Every row gives one point. A path goes straight from each point to the next, and from the last back to the first. The post is the endless flat space through its rows: a point in 2 columns, a line in 3, a plane in 4, and so on, so that a path can go around it. How many times does the path go around the post? Going back the other way cancels.
In the rows, zero is written as 128.

Post (1 x 2):
134	131
Path, 33 rows:
149	145
162	159
129	154
204	133
176	116
164	118
207	148
129	151
72	154
138	157
160	136
194	111
122	95
96	119
84	123
110	148
165	160
193	128
182	101
124	105
80	128
85	163
163	162
173	132
207	125
175	162
119	144
152	146
197	127
153	98
89	98
69	137
127	163
Times around: 3

Post (2 x 3):
116	164	144
187	138	117
Path:
211	77	125
156	113	116
142	169	120
146	152	92
151	117	107
160	119	143
118	81	153
167	90	118
194	136	155
108	184	173
138	91	178
127	141	130
173	150	106
141	186	85
83	154	147
129	95	101
161	185	104
116	208	156
155	126	190
180	94	127
137	106	162
118	168	160
182	184	138
124	138	196
Times around: 1

Post:
152	127	132	123	104	137
154	191	111	134	65	182
149	106	72	114	181	126
105	115	135	162	105	116
131	110	110	201	155	81
Path:
136	109	161	165	141	112
135	153	123	109	146	179
104	148	96	90	139	144
125	113	163	84	26	144
172	124	44	162	185	126
108	123	89	192	161	129
115	150	105	177	139	118
131	140	126	139	132	122
127	144	95	192	152	172
126	132	102	126	179	152
133	178	115	127	137	169
165	174	68	133	210	172
143	150	144	132	129	101
76	137	148	154	87	137
151	121	71	153	187	140
230	62	120	164	144	75
205	151	124	141	91	109
181	184	121	99	103	136
90	86	90	160	140	81
98	123	70	80	105	121
156	140	149	111	138	126
156	173	76	190	165	172
141	113	97	148	109	152
163	130	64	112	193	160
Times around: 0

Post (7 x 8):
183	66	120	132	166	119	71	168
120	137	165	101	142	117	129	83
137	168	130	107	95	160	147	105
178	128	137	139	98	118	103	137
146	151	117	151	138	98	182	132
98	189	196	108	135	133	132	116
110	141	131	129	128	90	109	144
Path:
138	165	88	153	136	69	159	119
144	120	91	107	162	128	150	123
151	133	218	97	140	125	111	92
83	136	109	147	61	49	170	82
132	136	131	130	131	129	148	108
140	196	221	105	139	169	89	96
142	164	177	113	146	100	98	121
130	171	137	76	77	118	105	134
140	175	140	163	130	98	157	222
150	184	104	120	91	111	122	171
83	202	148	96	116	135	95	99
150	85	133	120	158	107	77	102
92	126	124	149	119	78	105	165
127	136	141	144	89	59	151	149
180	118	125	79	145	116	165	88
129	132	177	107	211	121	132	124
76	149	166	80	182	148	119	81
138	113	117	106	113	169	186	38
188	79	132	113	132	172	171	121
145	119	140	77	162	117	168	100
157	180	132	76	74	133	132	56
195	128	75	155	83	117	128	79
89	167	164	156	93	128	92	133
117	124	85	110	53	144	147	81
104	169	202	104	190	140	171	150
148	208	170	162	120	101	142	197
173	141	132	118	131	109	147	116
162	120	197	118	158	114	134	180
123	203	237	177	89	87	118	162
99	141	123	105	149	146	135	96
Times around: 1

Post (10 x 11):
154	143	136	163	145	173	145	54	100	175	128
134	120	142	120	96	115	180	168	127	81	88
119	140	136	125	157	101	196	157	103	143	120
136	126	94	147	200	130	100	164	93	126	89
73	107	111	78	100	113	95	140	140	113	89
137	123	115	173	123	99	153	160	112	146	111
134	149	135	158	145	110	131	120	121	153	86
100	101	173	102	100	130	81	147	117	122	127
74	156	160	149	69	153	162	145	135	109	135
168	158	117	132	181	124	79	46	71	174	128
Path:
106	155	88	172	77	78	219	114	134	147	72
128	167	93	107	171	105	166	84	49	148	141
114	68	147	102	152	148	37	96	101	96	88
119	131	64	154	133	74	131	131	134	122	104
135	142	78	136	118	130	96	100	123	162	106
88	157	131	114	164	94	83	126	116	207	104
162	151	157	129	157	65	135	150	91	189	130
131	138	160	168	153	210	64	130	100	86	161
151	136	152	114	246	135	188	127	100	115	92
100	124	106	112	148	102	73	150	131	143	100
92	121	187	69	129	134	143	165	110	132	128
94	114	112	132	147	189	110	142	124	127	120
125	214	105	204	132	194	221	191	107	90	172
106	138	151	120	74	156	136	155	146	100	61
132	129	209	157	63	174	126	83	120	125	79
114	154	144	197	128	125	87	117	104	129	119
163	138	130	160	156	123	153	90	94	123	103
122	161	155	147	99	120	125	103	127	78	73
148	150	152	108	137	65	148	91	112	129	97
108	121	121	121	181	81	103	210	143	147	87
63	178	155	119	99	138	137	153	127	127	134
181	159	78	156	126	168	118	66	73	141	97
86	218	109	135	131	159	226	143	120	131	114
79	197	127	90	119	99	64	155	119	151	120
123	172	128	134	87	131	154	67	136	133	32
56	151	136	149	166	144	163	121	66	157	172
Times around: 2
